Rows are points. Any point is a mix of the corners, with weights that add up to 1. It lies inside the corners' shape when no weight is negative. Say inside or outside, and name the corners with a negative weight.
In the rows, zero is written as 128.

Corners:
(1): [149 184]
(2): [104 170]
(3): [125  79]
Points:
[125 192] => outside (3)
[114 138] => inside
[113 168] => inside
[124 145] => inside
[127 134] => inside
[134 126] => inside
[121 132] => inside
[140 178] => inside
[110 112] => outside (1)

Corners:
(1): [ 88 197 110]
(2): [109  84  89]
(3): [170 125 140]
(4): [105 116 148]
Points:
[154 124 138] => inside
[133 159 139] => outside (2)
[103 159 101] => outside (4)
[123 123 132] => inside
[129 102 138] => outside (1)
[101 177 115] => inside
[ 79 147 106] => outside (3)
[ 82 113 102] => outside (3)
[143 155 139] => outside (2)

Corners:
(1): [200 181 107 170 100 146]
(2): [132 179  88 117 112 104]
(3): [137 124 141 119 134 146]
(4): [ 94  95 120 137 124 142]
(5): [121 105 158 156 108 137]
(6): [ 86 206  83 100 129 134]
(7): [ 67 117 131 126 171 124]
Points:
[164 213  87 129 119 125] => outside (4, 5)
[105 131 121 120 129 132] => outside (1)
[151 161 110 141 106 133] => outside (7)
[128 133 132 140 116 132] => inside
[134 161 106 134 126 133] => outside (5)

Corners:
(1): [165 175 176 161 112 144 115 137 147]
(2): [169 131 114 111 102 128 131  92 107]
(3): [146 151  73  90 172  89 159  78 104]
(4): [159 102  89 130  99 138 192 134 152]
(5): [171 146  83 113  99 126 145 166 119]
(6): [127 139 101  99 147  37 143 102  81]
(7): [113 151 178 163 143 168 108 130  99]
(8): [138 121 155 100 153 111 115 131 120]
(9): [119 125 173 181 185 134  59 100 117]
(10): [ 93 163 153 128 115 128  91 134 136]
Points:
[140 134 127 129 121 128 126 116 124] => inside
[132 148 140 125 152 100 105 107 102] => outside (4)
[200 133 117 128 108 139 146 111 130] => outside (6, 7, 10)
[153 127 115 130 111 132 154 126 136] => inside
[123 119 108  97 144  83 126  82 130] => outside (1, 5, 7)

Corners:
(1): [124 166 125 102 131 112 111 121 132  84 151 133]
(2): [ 68 134 134 173 106  86 133 171 114 110 195 105]
(3): [114 152 108  68 168  90 168 154  63 124  41 197]
(4): [107 158 136 108 137 100 172 109 160 145 175 143]
(5): [135 165 100 144 122 106 157  61 141 118  74 109]
(6): [125 120 114 147 145 166 104 144 123 155 136 117]
(7): [174  92 148 113 143 106  87 126 132 181 133 176]
(8): [151 109  82 120  85 154  84 115 132 169 140 156]
(9): [ 73  87 162 101  95 152 102 126 134  99 149 139]
(10): [177 102 119 124 116 133 122 147 163 140 128 138]
(11): [116  87  99  77 150  95 133 128  95  92 164 167]
(12): [108 133 101  71 146 104  89 192 106 171 141 113]
(13): [178 113 153 170  92 170 116 158  46 141  92  98]
Points:
[116 152 135 121 131 110 123 131 118 121 129 129] => outside (8, 10, 11)
[120 126 124 149 105 141 142 120 118  97 133 122] => outside (7, 12)
[122 129 115 110 141 124 126 139 108 131 117 146] => inside
[130 121 123 129 117 125 115 138 116 141 138 133] => inside
[128 136 101 134 113 140 107 138 119 132 108 109] => outside (4, 7, 11)

Corners:
(1): [163  94 147  56 172 135 136  91  79 158 148 111 111 102]
(2): [144 134 112 186 111 132  59 140 143 102 109  91 134  88]
(3): [135 152 166 116 104  96 147 152 153 195 162 147 101 173]
(4): [156  97  95  64 121 134 134 155 116 148 146 134 134 135]
(5): [ 75 165 111 140 136 121 158 118 170 175 132 146  91 136]
(6): [119 169 151 146  81 110 139 118 155 119 116 177 106 148]
(7): [139 148 157 142 145 117 176 170 169 150 130 170 120 128]
(8): [145 119 135 134 102  85 175 109 185 151 158 160  93 136]
(9): [102 119 151 183  86 152  95 144 160  77 141  88 153  95]
(10): [152  95 116 101 177 142  96 132 104 112 177 140 116 143]
(11): [129  50 142  78 166 123  94 115  94 153 125 150 114  91]
(12): [125 175 142 125 120 120 146 108 189 184 139 185 140 142]
(13): [123 157 137 160 105 174  67 173 220  62 112  88 114 102]
(14): [166  43 145 104 160 185 139 112  92 159 137 125 101 149]
(15): [136  79 119  89 187 102 115 111 123 135 118 107 147 155]
Points:
[143 124 129 135 129 139 115 138 156 106 140 126 126 125] => outside (3, 5, 11)
[136 114 136 115 140 128 128 134 142 150 143 131 123 132] => outside (6)
[135 134 132 107 143 113 135 129 143 154 138 145 113 136] => outside (9, 14)
[110 132 169 123 139 138 135 138 147 148 112 136 129 118] => outside (2, 4, 8, 10)
[133 135 138 136 114 131 125 136 155 134 137 141 114 121] => outside (15)
[138  99 131 133 110 151  92 134 120 105 140 100 109  98] => outside (7, 12, 15)

Corners:
(1): [162 122 183  94 123 174 120 146 120  95 172 170 193 145 119  83  91 181
 168 136]
(2): [ 94  94 137 107 126 105 108  76 116 153 151 115 120 117 142 133 164 130
 123 138]
(3): [183 103  94  99 109  94 146 128 109 137 138  81 132 111 143 145 131 132
 130 140]
(4): [159 103 159 101 189  74  86 114 113 159 179 152 142 148 116 124  85 163
 130 164]
(5): [147 139 152 142 145 127 138 101  86 139 139  98 162 111 129 157 100 164
 152 180]
(6): [ 99 153  79 114 122 155 125 153 124 120 101 101 108 140 127  81 173 156
 101 144]
(7): [145 126 134 108 127 149 121 110 109 103  79  49 112 110 119  78 183  92
 134 162]
(8): [130 124 113 115 139 127 109 103 107 139 127 107 153 116 124 134 103 116
 174 124]
(9): [132 163 103 140 126 163  84 142 117 125  94  77 114 154 134  77 156 190
  86  86]
(10): [156 150 154 125 108  86 140 124 158 135 148 164 141  81 116 117 103 166
 177 141]
(11): [ 86 167 130 117 134 138 103 174  94 101 114  41 111 162 135  37 145 147
  89 115]
(12): [147 122 136 122 119 111 158 112 101 154 112 104 129 126 123 149 128 111
 114 103]
(13): [122 131 117 149 138 119 109 117 128 158 146 131 162 121 144 152 166 122
 114 105]
(14): [149 132 154  86 179  97 121 152 169  86 170 118 183 185  91 100  92 192
 209 161]
(15): [159 154 121  91 107 102 132  79 116 108 108 122 138 111 136 138 125 138
  92 164]
(16): [164 114 159 107 175 141 137 115 140 107 150 123 159 104 127 121  56 165
 151 143]
(17): [155 150  91 136 110 154  89 151 137 110 168  74  80 186 122  73 106 154
  79 116]
(18): [140 176 135  71  87 193  74 186 159 119 152  58  65 112  97  95  75 149
  83 105]
(19): [111  81 120 164  98  99  89 104  99 146  34  74 129 120 150 145 156  96
 107 142]
(20): [158 126 129 105 133 138 145 113 144 166 168  87 179 131 115  93 103 147
 166 149]
(21): [150 118 146 117 105 118 116 129 136 135  74 109  92 122 180 123 141 110
 139 131]
Points:
[131 131 114 122 122 102 132 113 126 113 119 123 157 128 125 119 134 149
 142 127] => outside (4, 5, 7, 18, 20, 21)
[145 115 135 123 124  94 101 115 130 126 130 112 132 147 149  94 154 143
 131 139] => outside (5, 6, 8, 12, 16, 18)
[127 134 110 117 111 126 109 131 124 125  92  71  90 120 137  83 148 135
  87 143] => outside (1, 5, 8, 12, 13, 14)
[142 126 126 114 124 112 136 117 124 121 129 115 150 127 136 122 121 142
 139 145] => outside (4, 7, 9, 18)
[164 112 142 115 117 138 111 115 124 150 143  97 136 112 130 118  95 141
 143 145] => outside (6, 11, 12, 13, 14, 15)

Corners:
(1): [127 119 130 146 122 111 126 128 154 124  97 153 139 109 194 143 113 130
 172 148]
(2): [146  81 134 152 183 158 130  98 159  99  90  94 131 100 141 145 101 140
 115 160]
(3): [135 191 175 189 134 121 128 138 133 137 121 137 129 174 146  95  97  86
  75  55]
(4): [183 132 136 126  78 148 137 133 124 134 114 113 129 139  74  50 111 117
 131  82]
(5): [ 94 102  91 150 105 144 139 154 135 138  54  98 167 138 140 128 140 113
  94 139]
(6): [ 97 172  81 122 138 121 160  96 149 131 132  72 134  99 115  95 116 100
 113  83]
(7): [ 70 127  57 125 159 127 108 114 170 138 145  76  94 124 145 114 119 159
 122 105]
(8): [139 126 186 154  95 156 151 129 131 124 118  99 128 147 141 139  97 152
 102 169]
(9): [117 125 127 129 144 181 111 122 216 118 174 106 133 116 121 125 125  83
 109  91]
(10): [109 134 116 169  81 120 105 113 156  99 118 112 156 128 170 131 162 141
  99  99]
(11): [136 141 107 168 173 133 133 149 184 146 124 117 105 127 153 183 117 145
 115  83]
(12): [116 168 140 125 129 137 115 143 129  76 138 121 106 126  96 108 100 110
  75  88]
(13): [129  75 167 180 112 157 152 168 141 113 101 147 110 138 148 114 180 112
 157 145]
(14): [147 150 155 151 146 131 130 128 118 136 144 154 157 105 181 123 103 116
 114 114]
(15): [174  99 123 122  69 120 135 137 136  55 182 131 115 100 139  64  86  97
 123  99]
(16): [115 131  36  98  83 155 134  99 122  96 158  82 107 142 138 120 134 127
 133 192]
(17): [ 90 128  59  81 123 199 166  48 113  86 137 103 105 108  90 121 114  77
  87  71]
(18): [167  98 152 179 122  99  72 165 118 140  85  89  94  96 151 125 111 126
 134 155]
(19): [ 86 135  91 189 114 180 169 130 136 144  84 178 135 115  91 111 147  91
 121 105]
(20): [ 82 125 105 155 153  91 147  87  92 149 128 128 121 160 102 114 148 101
 147 139]
(21): [137  99 107  88 116 146 112  69 164  99 102 120 112 114 153 108 145 129
  67 165]
Points:
[126 140 114 131 129 143 129 111 136 131 101 105 122 129 113 123 112 114
 110 129] => outside (7, 10, 13, 14, 15)
[122 137 106 133 115 133 126 117 134 119 128 110 120 123 131 112 114 114
 109 112] => outside (2, 13)
[119 125 126 151 129 143 148 113 146 132 123 132 141 126 147 119 127 119
 123 112] => outside (12, 16, 18)
[133 135 135 141 126 137 128 112 142 115 110 122 133 117 128 116 111 110
  89 106] => outside (7, 13, 16)

Corners:
(1): [165 136 101  84 194 101 103 163  82 116 150 121 118  81  89 137 107 143
 102 140]
(2): [119 101 164 121 130  93 103 111  88  83 128  54  89 162 160 152 132 168
 183 153]
(3): [153 146  94 144 149  76 118 151 105 123 147 135 144 158 102  93 146 175
 129 129]
(4): [136  88 159 117 127 127 121 112 128 139 116 107 123 186 100 126 122 139
 134 152]
(5): [134 117  64 131 138  75 129 173  97 152 170 130 115 155 104 106 111  92
 128 146]
(6): [147 140 134 157 125 122 130  81 147 191 112 114 174  81 133 141 125 101
 146 141]
(7): [151 152  98 135 146 118 105 134 129  92 136 119 124 171 150 125 126 118
 103 141]
(8): [125  81 132 159 189  84 121 140 138 136 167  93 145 147 159 165 126 154
  92 138]
(9): [102  88 216 168  75  39 112 128  77 105 111  77 120 159 142 152 132 136
 125 140]
(10): [158 115  68 109 160  37 165 150 131  86 141 158 143 149 124 123 117 147
 118 158]
(11): [144 111  90 158 171  76  77 178 159 122 167 153 121 129  81 142 138 127
 106 178]
(12): [118 157 112 163 155 135 122  71 144 158 104 114  97  92 112 158  95 117
 159  73]
(13): [133 150 135 142 150 107 146 130 151 211  73 167 122 128 173 165 126 100
 143 123]
(14): [140 101  67  76 125  59  77 142 138 161 144 134 137 137 123 140 152 119
  80 114]
(15): [123 129 108 163 116 163 127 139 141 168 102  96 109  61 129 148  86 152
 133  86]
(16): [102 164 112 178 151  94 179 142 174 151 102  87 151  80 131 146 165  86
 140  76]
(17): [133  54 160 124 103 118  96 108  64  90 115  97 115 138 135 126 134 137
 180 100]
(18): [ 80 132 132 140 159  90  84 165 131 111 134 140 124 140 151  88 104 168
 120 155]
(19): [136  87 137 112 112 107 148 106  84 138 130 125  65 113 143 116 159 152
 100 123]
(20): [ 80 159 140 144  98 162 151 100 139 174 153 144 134  97 124 164 121  82
 147  84]
(21): [100  92  43 117 151 100 139 154  70 122 132 124 123 112 100 137 142 142
  97 154]
Points:
[127 127 102 132 152  94 125 141 122 142 136 126 116 118 115 139 121 132
 119 128] => outside (6, 7, 17)
[133 123 113 129 140 102 126 132 118 141 128 124 128 125 125 131 128 127
 121 121] => outside (2, 11)
[118 129 106 134 140 121 128 131 124 159 137 126 122 111 120 139 123 118
 134 116] => outside (7, 9, 10)
[124 134 115 139 147 110 125 131 139 147 123 126 127 112 126 141 121 125
 113 125] => outside (2, 3, 5, 17)

Corners:
(1): [109 144 152 162 134 101 125 158 128  77 159 138 151 146 124 139 109 151
  95 108]
(2): [136 100 116 143 118 134 100 124 116 142 168 105 143 156 133 150 144 135
 118 133]
(3): [125 146 166 135 210  17 215 136 123 154 143 144 124 169 135 152 109 165
  86 122]
(4): [122 138 101 148 102 152  97 126 154  85 154 106 120 139  75 118 103 146
 173 144]
(5): [112 130 130 155 156 132 109 146 141  81 137  77 141 161 103 111 113 146
  96 149]
(6): [162  73 138  56 117 134 242  34 140 100  97 123 139 121 127 126 139 158
 106 161]
(7): [130  36 183 138 129 142  97 119 149 102 125 132  38 150 146 141 115 159
 108 114]
(8): [109 145 159  73 133 107 123 144 148 141 126 146 154  62 141 121 134 154
 158 131]
(9): [110 132 142 124 115  18 116 128 109 110 140 150 152 142 131  91 119 138
 136  90]
(10): [148 145 139 134  98 108 121 130 128 119 123 130 115  44 160 139 124 162
 140 120]
(11): [125 118 104  71 124 105 157 118  79 135  33 142 149 144 136 142 149 119
 102 105]
(12): [160 143 123  54 114 128  96 107 145 147 110 115 125 112 149  98  76 154
 173 123]
(13): [127 155 124 153  99 107 224  90 128 151 142 143 139 136 125  99  81 162
 138 124]
(14): [127 122 142  71 147 134 105 151 129 146 153 120 146 140  52 138 152  84
 139  67]
(15): [121 148 151 150 104 134 135 140 116 157  83 115  42 144 144 185  41 118
 139  99]
(16): [124 148 143 164 114  99 172 154 129 100 160 111 149 146 129 113 122 148
 158 113]
(17): [117 134 153 141 115 107 162 175 145 125 136 152 117 148 119 116 110 139
 115 124]
(18): [138 161 159 161 126 136  88 123 126 128 138 122  94 158  98 141 139 146
 100 132]
(19): [121 105 158 149 222 126  88 139 151  91 137 117 155 161 117 101 103 142
 104 160]
(20): [117 156 114 152 132 132 165 117 139 112 144 121 146 122 155 125 136 127
 104 116]
(21): [139  72 136  58 126 138  81 130  80 127 128 146  30  89  54 110 141  93
 125 122]
Points:
[127 128 136 108 122 107 138 129 125 129 129 130 123 125 124 127 115 138
 133 113] => outside (18, 19)
[127 124 139 122 131 118 138 124 130 126 128 122 118 142 119 126 112 138
 128 125] => outside (1, 10)
[130 140 144 130 120 107 147 126 128 130 128 127 127 138 132 133 117 146
 119 114] => outside (4, 19, 21)
[127  99 142 142 132 127  89 129 133 115 149 119  81 135 121 131  97 137
 127 113] => outside (6, 8, 11, 16, 17, 18)

Corners:
(1): [105 120  85 144  92 123 127 165 122 156 136  98 145 168 166 150 165 101
 158 189]
(2): [125 131 136  97 127  85 129 119  96 120 149 116 175 130 122 128  89 144
 134 101]
(3): [152 199  84 132 129 106 139 132 158 143  83  91 107 157 161 166 127 111
 154 136]
(4): [151 177 123 122 108 108 150 142 107 144 105  75 181 161 111 123  95 138
 101  97]
(5): [116 125  93 120 150 154 141 118 117 104  95 165 123 179 101 134 133 110
 122 159]
(6): [110 152  91 122 184 117  85 179 128  80 105 116 130 117 153 117 200 140
 117 137]
(7): [151 112 167 136 153 164 112 108 100 125 194 149  80 144 128  63 114 150
  96 121]
(8): [159 123  94 121 108 154  87 127 147 103 138 116 122 110 180  79 166  90
 134 183]
(9): [186 167 165 162 156 135 125 136  85 104 146 100 130 146 137 110 104 134
 128 149]
(10): [ 90 198 103 138 157  90 110 105 104 173 117  78 110 109 114 187  88 164
  83 156]
(11): [ 75 227 115 142 178 148  80 145 124 177 149  83 111  85 111 177 122 195
 111  95]
(12): [156 143 114 166 138 113  99 151 146 114 108 148 144 128 132 101  82  98
 146 115]
(13): [ 98 134 159 117 153  78 111  67 116 122 112  99 170 129  80 123 132 154
 136 110]
(14): [127 150 121 124 188 160 144 157  95 177 169 132 126 108 138 115 163 148
 163 148]
(15): [132 130 130 155 121 151 128 131 165 143 104  86 100 143 125 128  79 167
 130 137]
(16): [127 160 108 165 150 161 149 153  90 154 120 173 122 104 119 179 166 108
 154  94]
(17): [198 122 122 111 134 124 116  92  87 144 183  82 185 177 119  98 122 140
  99 144]
(18): [144 171 137 116  97  97 141 157 116 179 114 157 144 108  83 197  96  91
 136  98]
(19): [ 88 138  85 174 136 136  70 165 169  88 163 129 150 110 175  99 189 173
 130 166]
(20): [103 118 142 144 109 110 146 127 136  98 167 157  93  88  89  80  95 125
 168  92]
(21): [ 73 123 135 150 159 136 110 147 141  92 156 138 143  87 151 133 167 101
 110  97]
Points:
[131 142 124 139 142 135 118 142 118 130 143 129 140 125 127 121 137 133
 135 126] => outside (3, 10)
[127 140 125 132 141 126 118 133 113 127 143 122 136 128 125 120 125 137
 125 128] => outside (3)
[145 150  93 135 113 119 123 131 132 140 133  90 138 157 149 122 102 128
 139 165] => outside (6, 7, 13, 16, 18, 21)
[129 138 123 133 135 130 117 135 119 131 141 124 133 124 129 120 131 128
 130 134] => outside (3)
